Each row of a before or after table is a point. The points were changed in one or more steps. Then noise was added and the rows were shuffled. The steps act on columns, c1 being the first. Name the steps. A step turns or swaps two columns, mirrors them in a line or flattens them onto one, adds a multiple of one to another, or multiplies or shifts one. Angles are multiples of 10 degrees, from the lower column toward the higher: turns from -170 to 170, lines from 10 to 170 but not 90. Use the fewest steps. Two steps may share a column if one is a turn and the other turns, adds or multiplies; they go together, in the order done. Otherwise the lowest column goes first.

Before:
[[ -5.3  -1.3   0.8]
 [  6.9  -0.2  -1.6]
 [  1.9   2.3  -3.1]
 [  3.9  -4.4  -1.3]
 [-10.3  -0.9  -1.5]
 [ -8.3  -0.5   3.8]
 [  0.6  -1.8   0.1]
 [  3.9  -0.4  -5.4]
 [ -7.0   0.3   1.9]
 [ -0.2  -2.0  -0.9]]
After, 10 rows:
[[  3.7  -4.5  -2.7]
 [ -0.2  -1.9  -1.9]
 [  0.6  -1.8   0.3]
 [ -8.4  -0.5   7.5]
 [ -5.4  -1.5   1.6]
 [  3.8  -0.2 -10.7]
 [ -7.0   0.3   3.9]
 [-10.2  -0.9  -3.2]
 [  1.9   2.4  -6.2]
 [  7.0  -0.3  -3.3]]
Steps: multiply c3 by 2

Before, 8 rows:
[[10.6 -5.9 -2.2  2.9 -2.3  3.2]
 [-3.4 -4.1 -2.7  4.0  0.4 -2.3]
 [ 0.9  1.2  0.8 -7.2 -0.2 -4.4]
 [-0.8 -2.3 -1.4  2.7 -3.0  0.9]
 [-8.1 -0.1 -4.7 -2.5 -3.4 -2.5]
 [-4.9  0.6 13.2  1.0  0.1  2.7]
 [-4.7  2.5 -2.9  3.3 -2.2 -2.9]
 [-9.1  1.0 -4.4  4.3  1.7  2.1]]
After, 8 rows:
[[ -4.7  -0.7  -4.3  -7.3  -0.5   1.7]
 [  1.3  -1.0   0.4   2.8   3.8   0.5]
 [ -0.1  -3.2  -0.5   3.2  -0.4   5.6]
 [  4.4  -0.3  13.8   1.5  -0.7   2.7]
 [ -2.5   2.3   0.0   3.0   5.7 -11.0]
 [  6.6   0.2  -1.6   4.3  -2.2   7.2]
 [ -0.6   2.8   0.0   3.9   3.1   4.1]
 [  2.0  -2.3  -6.9  -2.3   1.8   8.1]]
Steps: turn c1 and c6 by -120 degrees; turn c2 and c5 by -130 degrees; add 0.7 times c4 to c3

Before (14 x 11):
[[ -0.6   0.1   1.0  -4.3   0.4  -4.3   4.5  -8.0   0.8   3.1  -4.7]
 [  2.6   0.6  -7.6  -2.7   3.7   6.9   5.6  -2.0  -2.8   1.9  -0.2]
 [ -0.3  -3.7   3.3  -3.6   5.1   7.2  -8.0   2.2  -5.4   3.5  -5.7]
 [ -1.1   3.1  -3.9   3.5   4.7  -3.4  -2.7  -0.3   0.0  -0.7  -4.2]
 [  7.3   1.6   5.2  -4.3   5.6  -2.3  -2.7  -5.1  -2.9  -2.5   0.7]
 [  3.6   5.2  -0.1  -3.4  -6.3   4.8  -2.8  -6.3   0.9   6.2  -1.8]
 [  4.1  -2.7   1.2  -7.7  -7.7  -5.4   0.5   2.8  -1.4  -2.6  -0.6]
 [ -5.7  -1.9   4.6  -5.0  -2.8  -2.5   3.3  -3.8   3.7  -1.6 -10.2]
 [ -0.6   2.6  -3.0  -0.4  -4.2   2.6   4.9   3.3   4.7  -2.9   5.3]
 [  4.1  -2.7  -3.3  -4.8  -7.3   0.0  -5.3  -3.3   3.0  -3.0  -3.3]
 [  5.5   5.9   3.2  -3.7   0.5   5.4   3.1   0.0  -1.3   2.1  -4.4]
 [  4.1  -3.4  -4.1   1.8  -5.7  -1.3   5.7  -9.3   0.8   3.8  -1.9]
 [ -3.9   8.1   2.5  -5.3   3.4   1.8   2.7  -7.2  -5.0  -1.2  -0.8]
 [  4.1  -3.7  -7.9   3.5  -8.4   6.5  -3.1   5.3  -3.1  -5.3   2.1]]
After (14 x 11):
[[ 7.3 -2.6 -5.5 -4.2  7.4 -2.3 -2.8 -5.3 -1.1 -0.8 -1.8]
 [-6.0  3.8 -4.8 -4.6 -1.4 -2.5  3.8 -3.9  1.4 -7.5  7.0]
 [ 4.9 -2.0 -3.8 -3.4  2.7  5.2  2.3  0.1 -5.3 -0.9  5.1]
 [ 4.1 -3.0  7.4  3.3 -6.4  6.3 -3.8  4.7  4.3 -2.7 -4.7]
 [-0.8  4.5  2.4 -0.5 -2.4  2.6  5.1  2.9 -2.0  0.9 -5.5]
 [ 4.8 -1.2 -0.9 -8.3 -5.8 -6.0  0.7  3.1  2.5 -2.1 -1.4]
 [ 3.9  1.6  0.0 -3.4 -4.4  4.9 -2.9 -6.0 -5.0  3.8  5.8]
 [-0.8  0.9 -0.4 -4.5  2.6 -4.7  4.3 -7.6 -0.8 -1.2  5.7]
 [ 0.1 -4.6 -4.0 -3.4  7.2  7.3 -8.0  2.6  3.2 -1.2  6.5]
 [-3.2 -4.4 -2.5 -5.0  5.9  1.6  2.7 -7.4 -7.7 -1.6  0.3]
 [ 4.8  0.7  4.5  2.0 -3.3 -1.8  5.5 -9.5  3.5  1.3  4.1]
 [ 2.9 -2.4  8.5 -2.7  5.2  7.0  5.3 -1.6 -0.9  1.7  2.1]
 [ 4.3  2.9  3.3 -4.6 -6.0 -0.2 -5.3 -3.2  2.8 -4.3  0.3]
 [-1.2 -0.4  4.2  2.8  6.1 -4.0 -2.5 -0.4 -3.3 -3.2  3.3]]
Steps: turn c2 and c9 by -90 degrees; multiply c3 by -1; shift c5 by 2.0; mirror c10 and c11 in the line at 20 degrees
